Each point is reached from the start by the listed moves, each made 0, 1 or 2 times, or once backwards (-1), plus a little noise. Say if it took an odd or an even number of moves. Then give how often each move was made.

Moves:
(1): [20  5  0  7 -6]
(2): [  8  16  -8 -20  -3]
(3): [-1  1 35 -3 -2]
Start: [-18  -7  -7  -1   3]
Points:
[ 41  31 -60 -27 -14] -> odd (2, 2, -1)
[ 24   3 -43  15 -10] -> odd (2, 0, -1)
[ 30  17 -51  -2 -11] -> even (2, 1, -1)
[ 24   1  -4  11 -10] -> even (2, 0, 0)
[-38 -11  -7  -6  10] -> odd (-1, 0, 0)

Moves:
(1): [ 9 -3 -6 -7 -1 -3  2  3  4  6 -8]
(2): [ 1  7 -6 -3  0  7 -1 -5 -4 -2 -2]
(3): [ 2  6 12 -3  5 -3 -3  2  4 -3 -5]
(4): [ 8  3  1 10 -4 14 -8 17  6 10  5]
(5): [ -2  -4  -6   1   7  -6 -16  -3  -4   3  -3]
(6): [  5 -12   6   0   9  11 -11  -5  -1   2  -1]
(7): [-1  5 -6  1 16  2  6  6 -1 -1 -2]
(8): [  4   5  -1 -10  -2  -7  -1   5  -6   2   4]
(9): [ -6   0  -1 -12   1  -2  -4  -1  15   0   3]
Start: [ -4   5  -1  -4   3  -1  -2  -8   0 -14  -2]
Points:
[ -9 -38 -20 -15  60  -1 -19 -25  11  -9 -18] -> odd (1, -1, -1, -1, 1, 2, 2, -1, 1)
[ 21   0 -14  -7   9  24   5  20   3   4   5] -> odd (1, 0, -1, 1, -1, 1, 1, 1, 0)
[  1  -5 -33 -32  22  17  19 -33  12 -15 -25] -> odd (2, 2, -1, -1, -1, 1, 1, -1, 1)
[  6  -8  21 -26  15 -21 -32 -29   3 -18 -25] -> odd (1, 0, 2, -1, 1, 1, -1, 0, 0)
[-33   0 -12   5 -15  -9 -17 -23  10 -15  10] -> odd (-1, 0, -1, 0, 1, -1, -1, -1, 1)
[ 20   6 -13 -18  50  11 -53 -12 -43  -9 -16] -> odd (0, 2, 1, 0, 2, 2, 1, 2, -1)

Moves:
(1): [ 10  -2   4  -5  -3  -7  -5   1 -12   3  -5   1   5  -7  -3  -6   8]
(2): [-6 10 -8  2 -1  4 -6  0  0  4 -3 -2  3 -4  1 -3  3]
(3): [-8  6  5  0 -9 -2 -3  5 -3 -4 -8  5  2  5 -4  8  0]
(4): [ 10   2  -3  10  -5   4  -2   0   4   4   2 -16   2   5   2 -13   9]
(5): [-1 -1  0 -3  6 -3 -1  3 -4 -5 -1  3  5  5  1 -8 -7]
(6): [  1 -11   1   1  -6   8  -9  11   6   5  -3   9  11   0  -8  -1   3]
(7): [  5  -3 -14   2  12  -7  11  -2  -9  10   3  -5  -8   5  -5  -6   6]
(8): [ -1   3  -7   8  -3 -10   0  12   1   6   5   3  12   0  -4  -1  -1]
(9): [ 11  10   2  -4   2  -2   4  -7   7  -6   2   1  -5  -3 -10   6   7]
(10): [ -6  -2   3   0   5  -3  -4   3  -7  11   5 -10   1  -3  -7  -8   7]
(11): [10 -6  8 12  1  8  0 -6  6 -4  7  4  9  4 -1  1  4]
(12): [  1  -1   2  -2   1  -1   2 -13   2   6  -7   5  -2  -1  -9  -6   0]
(13): [-8 -5 -6 -3  1  1  1 -6  0 -7 -2 -7  7 -6  2 -3  2]
(14): [  1   1  -5 -10   4  -9  -2 -10   0   6   1  -4  -2   5  -2  -1   6]
Start: [  6 -10   3   2  -7   3   1  -1  -7   3  -1  -5   0  -2   3  -3   0]
Points:
[-31  13  25 -19 -25   1 -14 -14  12   6 -24  -1   4 -13 -53   3  13] -> odd (-1, 0, 2, 0, 0, 1, -1, 0, 2, 2, -1, 2, 1, 0)
[ 19  -2   1  15  27 -13   0  -3 -15  15  38  -2  17   8   6  -8   2] -> even (0, 1, -1, -1, 1, -1, 0, 1, 0, 1, 2, -1, -1, 1)
[ 23 -33 -10   1   2 -30  14 -28 -43  60 -13 -32 -16  12 -29 -44  36] -> even (1, -1, 1, 1, -1, 0, 2, 0, -1, 1, 0, 2, 0, 1)
[ 14 -21 -48   7  20 -30  44 -32 -21  28   9 -58 -19 -12  -3 -39  20] -> even (0, -1, -1, 1, -1, -1, 2, 1, 0, 0, -1, 1, 2, 0)
